Rows are points. The points of each table are mixes of a few directions, plus a little noise. How many directions does each table use, and how many do they share? Where both have some left over, give the other angles between the two spaces (their principal angles), to ten degrees, smallest first.
In the rows, 128 means zero.

First, 5 rows:
[[127 128]
 [ 60 146]
 [100 135]
 [153 122]
 [201 109]]
Second:
[[200 109]
 [162 119]
 [127 128]
 [110 133]
 [114 132]
 [ 35 153]
 [149 123]]
Directions: first 1, second 1, shared 1

First (5 x 4):
[[102  73 113 119]
 [134 183 195 137]
 [145 152  71 101]
 [160 166 121 146]
 [102  65 142 139]]
Second:
[[ 98 147 184  99]
 [142  67  75 161]
 [122 166  90  69]
 [119 117 139 128]
 [160 143 153 181]]
Directions: first 3, second 3, shared 3

First:
[[120 103  88 144 199  97 157 106]
 [133 144 153 117  82 148 109 142]
 [125 118 112 134 156 116 139 120]
 [140 165 186 105  24 173  87 160]
 [132 143 151 119  89 145 112 140]
 [130 137 141 123 104 138 119 136]
 [119  98  82 146 212  93 161 102]
 [137 156 171 111  51 161  97 152]
 [117  90  68 152 234  83 171  95]]
Second, 9 rows:
[[156 121 152 126 168 115 126 140]
 [150 121 150 119 175 120 117 150]
 [135 130 130 138 114 121 143 110]
 [ 93 143  89 157  25 136 166  66]
 [167 127 151 157 118  99 170  87]
 [  8 141  41  83  69 201  58 174]
 [148 125 142 136 136 116 141 120]
 [133 120 141 102 189 135  92 177]
 [161 123 154 134 157 110 139 126]]
Directions: first 1, second 2, shared 0; angles 70

First (9 x 11):
[[ 92 116  11 118 121  76 110  84 186 179 249]
 [109 122  68 122 124 101 119 105 158 154 190]
 [120 125 100 125 126 116 123 117 142 141 157]
 [143 132 177 132 131 149 136 146 103 106  77]
 [149 135 192 133 133 158 139 152  96 100  60]
 [143 134 178 133 131 150 136 146 103 107  76]
 [116 124  92 126 126 112 123 114 146 144 165]
 [152 136 208 135 134 164 141 159  88  93  44]
 [127 129 125 128 128 126 127 127 129 129 131]]
Second:
[[ 92 120 130 177 113  67 216 127  62 122 159]
 [149 121 104  95 118 159  54  92 201 146 128]
 [128 124 141 137 118 123 139 119 120 123 118]
 [151 132 145 108 132 163  86 127 155 125  94]
 [116 129 121 137 132 112 149 139 109 129 145]
 [121 121 166 163 109 107 181 121  83 112 106]
 [159 146 145  85 160 190  64 167 157 121  85]
 [154 140 130  90 149 177  66 147 167 129 103]
 [100 114  50 133 111  80 130  83 163 164 214]
 [110 134 147 156 137 102 192 162  63 113 131]]
Directions: first 1, second 3, shared 1

First, 10 rows:
[[134 135 132 154 181 118 123 134 184 110 167 150 132 155]
 [192  90 107 144 139 137 194 162 166 110 138 109   7 113]
 [146 124 117 136 100 156 125  94  69  94  89 131  84  94]
 [ 75 146 134 146 135 190 110  94  69 179 146 165 166 140]
 [120 116 134 130 132  86 102 142 134 117 159 146 149 189]
 [161 163 140 121 114 139 118 122  88  88 105  85 112 120]
 [ 95 182 150  97 117 118  87 103 127 129  87 104 233  88]
 [139  68 106 116 117  82 169 164 194 147 128 135  92 114]
 [104 147 141 122 106 178 131 129  57 182 137 109 136 143]
 [115 110 123 115 137  77 122 138 194 127 129 145 166 124]]
Second:
[[ 95 109  38 110  78 171 127 101  95 125  89 148  96  47]
 [114 135 189 170 138  67 140 177 140 151 202 145 112 148]
 [151  89  14 112 136 220 145 107 130 109 115 132  59 145]
 [100 107  69  85  74 100 122 149 134 132 114 117 131  97]
 [116 182 200 166 153  85 115 154 134 124 178 127 152 121]
 [146 129 158 140 104 153 164 110  92 142  83 115  88  52]
 [147 153 167 130 163 142 106  94 130 112 104 121 183 157]
 [130 127 201 151 124  86 145 144 120 155 138 133 127 120]
 [102 158 107 126 140 117  94 135 143 106 157 132 159 136]
 [149  86 132 121 152 143 124 103 132 135 112 147 149 205]
 [161 130 131 102 147 124 126 135 158 115 119  89 152 179]]
Directions: first 6, second 6, shared 4; angles 80, 80
